Every row gives one point. The last column is the point's height on a tilted bowl or saddle (a function of degree 2), plus a little noise. Along how many of its main directions does it bend up, bend down or stay straight?

Points:
[[ -4 -27   7]
 [-39  10   7]
 [ 28  32 -19]
 [-11  -2  -3]
 [-13 -25   4]
 [  9  25 -16]
 [ 38  36 -21]
 [-45 -38  13]
 [ 34 -60  60]
 [-27 -46  12]
 [ 35  48 -24]]
Directions: 1 up, 0 down, 1 straight

Points (18 x 4):
[[  1  33   2  21]
 [  6   0   3   5]
 [ 20  -1  27  55]
 [ -4  13 -60  24]
 [ -7 -32  -7   9]
 [-15  -2 -22 -14]
 [ 15  17 -13  29]
 [  0  39   3  28]
 [ -5  -4  -7  -9]
 [  0 -26 -14  -2]
 [-10  18  16  12]
 [  3  -5  13  12]
 [ -3  11  15  18]
 [-35   7   3 -23]
 [  1  13  -2   1]
 [  2   0 -25  -3]
 [  6  32  14  60]
 [  1   0   7   6]]
Directions: 2 up, 1 down, 0 straight

Points (25 x 5):
[[-24  11  30   0 -13]
 [-20   2 -60  29 -53]
 [-30  45  -2 -13 -54]
 [ 55  18   2  15  45]
 [-15 -47 -22   1  -8]
 [  0 -16  -8   1  29]
 [ -8   5  12  30  18]
 [-47  -6   7  40 -60]
 [-23  20  14  26 -13]
 [ 12 -11   7 -17  30]
 [ 31   7 -16 -52 -30]
 [ 17  -9   1  16  50]
 [  8 -56  23  31  23]
 [ 16  48 -39  21 -21]
 [ -3  43  43 -29 -36]
 [ 21 -28 -10  28  48]
 [-38 -37 -10  11 -33]
 [ -6 -36  22 -58 -58]
 [-18   2  13   3   7]
 [  7  26 -52  22 -22]
 [  4 -24 -56 -28 -44]
 [ -1  25   6 -11   9]
 [-13  26  48 -19 -28]
 [-16   2 -17  20   4]
 [ 15 -23 -52   0  -1]]
Directions: 0 up, 4 down, 0 straight

Points:
[[  9 -32   1  23  30 -14   0]
 [ -3  17   6 -28  12  -4  21]
 [ -4  -4   3  20   9   3   2]
 [ 11  22  15 -16 -13   2  13]
 [ 17  -5  19 -17 -10  28  12]
 [ -6  16  10  18 -39   1  -1]
 [-16   2 -30 -25 -14  12 -13]
 [ 16  -2 -24  -8  -5  18   9]
 [-31   2  -1  12 -15  18 -12]
 [ 22 -12 -12  22 -19  -5  17]
 [-23  25 -37  13  -3 -33  14]
 [ -5  13 -43  43 -16  22  30]
 [-39   9 -24   7 -30  -8 -15]
 [  2  21  -8  -2   0  22   0]
 [-16 -13  -3   1  15  -6   2]
 [-11  -1 -12 -21 -34   9 -19]
 [ 38 -10  18  28  -3   1  12]
 [-15   1 -32 -17  -2  -6  -4]
 [-50  40  14  -1  14 -25  32]
 [-24  15  22  21  -5  -5   8]
 [  4   4  37 -19   8 -24  41]
 [  3 -10  -7  11   3  10   1]
 [-22 -11   6 -10  14   1   1]
 [-44  -2 -21   5 -15  56 -12]
 [ -3 -15 -19  15   3  -3   6]
 [-21 -20   0 -45  33  -9  31]
 [ -1  24  21 -17  12 -21  33]
 [ 16  11  -2  22  17 -16  14]
 [  1  15  20  10   5  -3   7]
 [-49 -12   3  39   1  -5  29]
 [ 27  11   5  18  -9  14   9]
 [-23  -9  -2 -13   0  -5  -1]
 [ 12  -8  36  17 -10  -3   9]
 [  6 -19   0  16  22  19  -4]
 [-12 -27  19  36  10  -4   6]
 [ 19 -15   0   5 -37   3   9]
 [-29  22   4   9 -25  10 -17]
 [ 26  11 -12  18  23  -2  13]
 [ 22 -23   0 -35  -6 -60  60]]
Directions: 3 up, 1 down, 2 straight

Points (67 x 9):
[[ 15 -13   4   6 -19  -8  23   7   9]
 [ 18   3  13  -2 -18   4   0  -5   0]
 [ 16  12  -5 -29  -4 -25  28  15  45]
 [  8   5 -36   1  -5  -2 -21  26   1]
 [ 45  24  19   5  -2   6  -4  26  11]
 [-20 -38 -19   4   3  -9 -15 -38 -41]
 [-28   7 -11  29  10  -4  -5  12   6]
 [ 40  -5  30  -8  28   7  22  -7  19]
 [-19 -14   1   9   6  15   1   4  -2]
 [ 45  11 -11   4  -1 -20 -16   3  13]
 [-11   6   9  -7  12 -21 -12  -4   0]
 [ 14   9  13  10  -7  29  41  -7   6]
 [-41  39  15 -17  -4  10   8 -29  10]
 [  1  -5   9  -3  26  -6  10 -30 -19]
 [-19 -22  10   5  -4   2  32   3   3]
 [ -9 -18  19  -6  22   5  18   8  -7]
 [-35   2   7  -9 -21 -35  -8 -35   6]
 [ -9 -11   4  26 -17  26 -12  -4  11]
 [ -4  17 -20 -23 -11  34   2   3   6]
 [-33  -6  -2  29 -22  -9  -7 -15  22]
 [ 11  -8  -7 -16   3  30  -8  32  15]
 [-20  -8  27   5 -13  -8  27  -8   5]
 [-41 -23  23  14 -26 -12  -3 -23  24]
 [ 12  16 -23  11  57   2  13 -25  -3]
 [ 20  -1   9  -4   7  -2 -11  20  -2]
 [ -3  -8 -20 -34   5  -1   3  15  19]
 [ 21  26   1   6 -12 -31  40   9  60]
 [ 18 -23   1   7  -3  22  16  20   8]
 [  0 -14 -24  21  -5  23  11  17 -12]
 [-22 -28  12 -26   6   9  -7  -7   7]
 [ -4   1   6   9  29  17  16 -19 -15]
 [ -1  18  14  13 -20 -17   9 -19  20]
 [-48   2  10  -1  24  23  36  24 -12]
 [ -4 -11   1  20  11   8 -14  24  -8]
 [-10  12 -15  -7 -19  21  31   7   1]
 [ 22 -39  26  11  13  -1 -24   5 -13]
 [  0  19 -16  -6   4  10  -2   5  17]
 [ 31   2 -21  14  -3  32  15  16  13]
 [-20  -7  24   4   5   1 -45  23  12]
 [-17  26  20  -6 -10  18  -8  -7   8]
 [  1  11 -34  46  24  21   7 -28   4]
 [ 15  -5  -9  -2 -10 -18   4   5   0]
 [-25  -7 -15  -2   1 -13 -51 -16   7]
 [-19 -25   8  22  16 -35 -16  23 -25]
 [ 30   0 -33   9   9 -53 -19   3 -16]
 [ 20 -10  15 -21  18  -7   6 -47 -20]
 [-24 -20 -25   5  -4 -25   2  18  -2]
 [ 20   6  14   3 -12  15  10  10   5]
 [ 30 -11  -6   0  -4  24 -35  -3   8]
 [ 16   4  -5  28 -23 -15 -14  -6  12]
 [ -7 -27   2 -21  22  48  -2  24  33]
 [-17   0 -24  31  -1  -1  29  -4  -7]
 [  7  -3   5   5  -1  17   4   3   2]
 [ -8 -16  -2 -14 -11 -15  15 -17  -8]
 [-56  -2 -13  18  20  -9  -2   1   8]
 [ 11  19  25  -7   4  -7  16 -38   1]
 [  4 -20  -6 -13   8  -1   4  -2  -5]
 [ 13   2   3  21   1 -11  -1  -1   6]
 [ 17   5 -26 -11 -43 -12   7  12  -9]
 [ -4 -32  -8   6 -16   8 -32 -34 -13]
 [-11   5 -22  10 -35  38 -28 -23   1]
 [  0  -2   7 -21   3 -18  -7  -3  -4]
 [ 34 -14   1  33  -1  35  20  -4  28]
 [ -5  27  14  -8 -25 -12  21 -15  17]
 [ -6  24   3 -20   4 -13 -10  10  22]
 [ 19   0   1 -60  12 -34  27  -3  43]
 [ -2  14  14  41 -11 -15   4  -7  27]]
Directions: 4 up, 4 down, 0 straight

Points (71 x 9):
[[ 15   4  13 -16  17 -30  -2  -3  -5]
 [  1  11   9  15 -26  22  25  -7  10]
 [ 14  10  17  -8 -22  13 -12   8   9]
 [  4 -16  31  11  34 -20  12   5  10]
 [ -5 -11   0 -21 -20  22  -2  11  -5]
 [-39  -1 -10  18  29 -17 -38  -4 -27]
 [ 16  -7  -9  -6   9  -7   8   4  -1]
 [ 26  14  -3   2   3   0  11 -16   5]
 [-13  12 -30   7  35  24  -9 -11 -20]
 [ -4  -3  -5  23 -11 -16   5   5   2]
 [ 21 -11  22 -19  -6  17  31   7   1]
 [ 22  25  27  -5  17  17  -5 -12   8]
 [-22  31  -8  -1  12   8  25  -1 -10]
 [  9   1   0  -7  19 -14 -12  10   3]
 [ -3  11  -5 -18  -5   5   8  11  -3]
 [ -9 -19   0  12  15  11 -47   7 -28]
 [ 17 -24   7 -24  27   3  16 -14 -12]
 [-49 -13  44  27  29   2   6 -22 -24]
 [ -4  -6 -10  -8  11 -15 -13 -16  -7]
 [ -2   3 -25   9   6   5   6  16  -2]
 [ -7  13 -14  28 -10 -11   2  25   2]
 [  6   8 -13  15 -17 -12  26 -18  -3]
 [ 28   0 -19   6  -3  -5   7  -2   3]
 [-13  22 -46   7 -13  10  11   9 -15]
 [-33 -14  17  -9   8   4  -1  -6  -8]
 [  1 -18 -12   3  -8   2  32  -9 -10]
 [ 13   7 -53  17   6  -4  -4  17 -10]
 [ -4 -22  -9  -7  37  -6  -1  25  -5]
 [-15 -25   3 -51   0   7 -10  -6 -21]
 [ 19 -25  14  13   4 -31  15  49  -6]
 [ -1 -20   2   4   8  19   9 -26  -8]
 [ -9  -2  23  -1  24  -9 -21  16   3]
 [  3 -22  -9 -20   5  -4 -20 -21 -16]
 [  5 -21  -7 -12  37   4  -1 -27 -19]
 [-26 -26  -8  10 -17  -7 -26   1 -26]
 [  8   0 -26  -2  25  -2  60 -19 -44]
 [ 24  28  28 -20  15   4  12 -24 -11]
 [ 13  15  -3  -2 -18  24 -23 -22  -2]
 [-17  35  -3  -8 -12 -40   0   7 -18]
 [ -9   6  21  -7  -6   5 -36 -37 -19]
 [ 21 -25 -13  15  21 -30  14   3   1]
 [ 15  -3  17  26   1   7 -42  40  -6]
 [  9  -8  13  20   5 -12 -16 -45  -6]
 [ -8  11   4  -1  17 -12  28  -5  -7]
 [ -9 -43 -20 -14  -6  29  -1  -1 -34]
 [  9  12 -30 -13  25   7 -17 -39 -28]
 [ 25  14  31   8  13  16  18   2  19]
 [-18   7  25   4 -18 -18 -13  23  -5]
 [  2   0  34   4  14  28 -13 -15   3]
 [-13  38 -16  -8 -13 -24  58  17 -60]
 [-26  29  26   7  11 -13 -13 -24 -13]
 [-33 -23  21  -4  31   0 -35  -9 -28]
 [ 18  -3 -24 -30 -13  -5  16 -10 -23]
 [  5 -14  -5 -31 -27  11 -10  10 -10]
 [ -7  19  29   4 -25 -12  -3  -6   1]
 [ 15   7   0 -12  -8  15   5 -15   1]
 [-14 -37   0   7  15 -16  -7  22  -9]
 [-11 -10 -17  26 -26 -18  12   1 -10]
 [ 14  -4 -12 -19  -9   9 -24  -3  -9]
 [-12  11 -15 -22 -16 -14 -19 -14 -11]
 [-24  -5 -22   5   7  34   9  -9 -23]
 [ 10   0 -16   3   5 -18 -16   0   1]
 [ -7  -5  -6  -7 -19  12   1  11  -2]
 [ 13  14   7  -6   6   6  -5 -16   4]
 [ 46   1 -15  21  10  22 -21   1   5]
 [-21  26  -2 -22 -12  -9 -12  13  -5]
 [ 11   3 -28   4 -13  11 -34  21 -10]
 [ 25  16  13 -21  -3 -31  11   8 -17]
 [ -6   8   2  15 -27   5  -6  -3   4]
 [-20  -1  10   8 -25  21   9  -1   2]
 [-27  -5 -19  22   1  17  11   1 -14]]
Directions: 0 up, 4 down, 4 straight

Points, 76 rows:
[[-34 -30 -20 -16  21  19   1   9 -20]
 [ 32 -21   3  -8  -8 -25 -10  -5 -18]
 [ 34  14  13 -41 -26  13   9  26 -28]
 [ -2  36 -10 -13 -17  17   3  47  -5]
 [-19  15  22 -25   1   2 -10 -31  -6]
 [ -9 -42  -8  -2   5 -38 -13 -13  -8]
 [ 50 -13 -32 -15  25 -44 -17 -15 -21]
 [ 36 -26 -15   8  32  -1  21   7 -18]
 [ -2 -31   3  -4  21  -4   3  12 -17]
 [ 29  -2  16 -25 -19  17  15   4 -11]
 [  1  48   3 -35  21  -4 -22  18 -41]
 [ 21  31   0  -9 -20  -1 -18 -42  38]
 [ -4 -11   0  14  -4   6  11   4  -2]
 [-10  -9 -28 -30 -17  -7   1  24   3]
 [-16 -21 -11 -21 -15   3  34   9 -14]
 [ 12   6  18  11 -33   7  -4  -9  -6]
 [ -1 -19  24  19 -10  20 -17  -1  -6]
 [-32   0  -9   0   7 -16   8 -19 -16]
 [  8 -39 -19   1   3   0 -21  -2   2]
 [-12  -9 -21  43 -23   1  27  -4 -11]
 [-12  29 -13  -4   0  -5 -23  32 -13]
 [ 37 -17   6  24  20  20 -13   6  -1]
 [-19 -34  -5  14 -21  30  12  -5 -30]
 [ -7  -8  12   2 -42   6  17  26 -28]
 [-19   7  12  -3   5  -6  -7  -9  -9]
 [ -8 -12  -9   2   2 -11 -18  14  -1]
 [  2 -34  -7 -20  -3  13   3   8 -14]
 [ 12  36 -17  10  26 -24   9  16 -15]
 [-20  15 -17 -24  -7  23  21   6  -4]
 [ 12 -23 -32  -5 -18  13 -11 -29  29]
 [  0  12   2 -21  15 -33  10   9 -29]
 [-16 -15 -14  -9 -29   6  -6  38  -3]
 [ -9  11   0 -10   8 -13   1 -14  -3]
 [ -8  10  17   0 -44 -14  14  -7 -24]
 [-23  12   3  23  29   4 -15   3   3]
 [  1   0  15  19  -8  17  -2  43   0]
 [-22  -1 -18 -15 -25 -15 -22   2 -14]
 [  6  36   0   2  -8 -20  -9   8 -20]
 [-11 -24 -12  20  -1  -5  10  10  -2]
 [ -7  24   5  -6 -11  -9 -17 -21  -3]
 [ 33  36 -25  -2  14 -19 -45 -31  -1]
 [  3  25  20  -7   8   8  -2 -60  60]
 [ -8   6 -17  37   0 -35  -3 -29   4]
 [ -4  -1  32  -8   1  12  33 -19 -10]
 [  0  14  11  -3   1 -17  16  12 -13]
 [-20  20   4  17 -31  22   6 -13 -13]
 [-15  11  -6 -32 -18   8   7 -16  -1]
 [ 17   6  14  23   9 -10   8  24 -11]
 [ -4  -4  36 -11  -8 -20  -9 -19 -14]
 [-18  31 -17 -39 -18 -28  22  -9 -18]
 [  2  -5 -12 -18   8   0 -21 -16   6]
 [ 29  31   0 -18   5  15 -15  15  -8]
 [ 19  22  -3 -31 -19  -5  -5  -8  -1]
 [ 14   3 -14 -15   4  42  -4  12   5]
 [ -5 -14  14 -45  -3  32  -2 -30  -4]
 [-27  -9  -7  46 -21  19  25  -2 -30]
 [-16 -15 -16  13 -10  15   4   4  -1]
 [ 17  31  -3 -32   2  31  21 -21  39]
 [-29 -17 -20  -5   3   1   7 -34  -3]
 [-47   9 -28  -5  -8 -23  17 -19 -29]
 [-10 -24  -9   3 -18  16  23  24 -14]
 [ -2 -17  17 -20  34  19 -10   8 -21]
 [ 14   8  30   7   6 -19   2  31 -24]
 [ 23  18   2  25  27   8  -7  12  14]
 [-17  23  34 -10  22  -4  31 -18 -23]
 [  4 -23  21 -23  34  -8 -21  15 -36]
 [-16  -7  12  13 -28 -10  -7   4 -17]
 [-12 -32 -35  21 -16 -22  -6  19  12]
 [-28   7  27 -24 -10  -5  -1  10 -22]
 [-14 -22  14   5   0 -11  49 -43 -24]
 [  8 -17  12  13 -13   9  23   6 -17]
 [ 18  -7   6 -14 -16 -22   1 -27   9]
 [  8  17  -8  15 -11  -4  22   6   3]
 [ 24 -30 -20  12  -6   5  11 -16  14]
 [  4 -32  -2 -20 -11 -18 -12 -15  -4]
 [ 26 -10 -40  -4 -12 -26   1   5   9]]
Directions: 2 up, 4 down, 2 straight
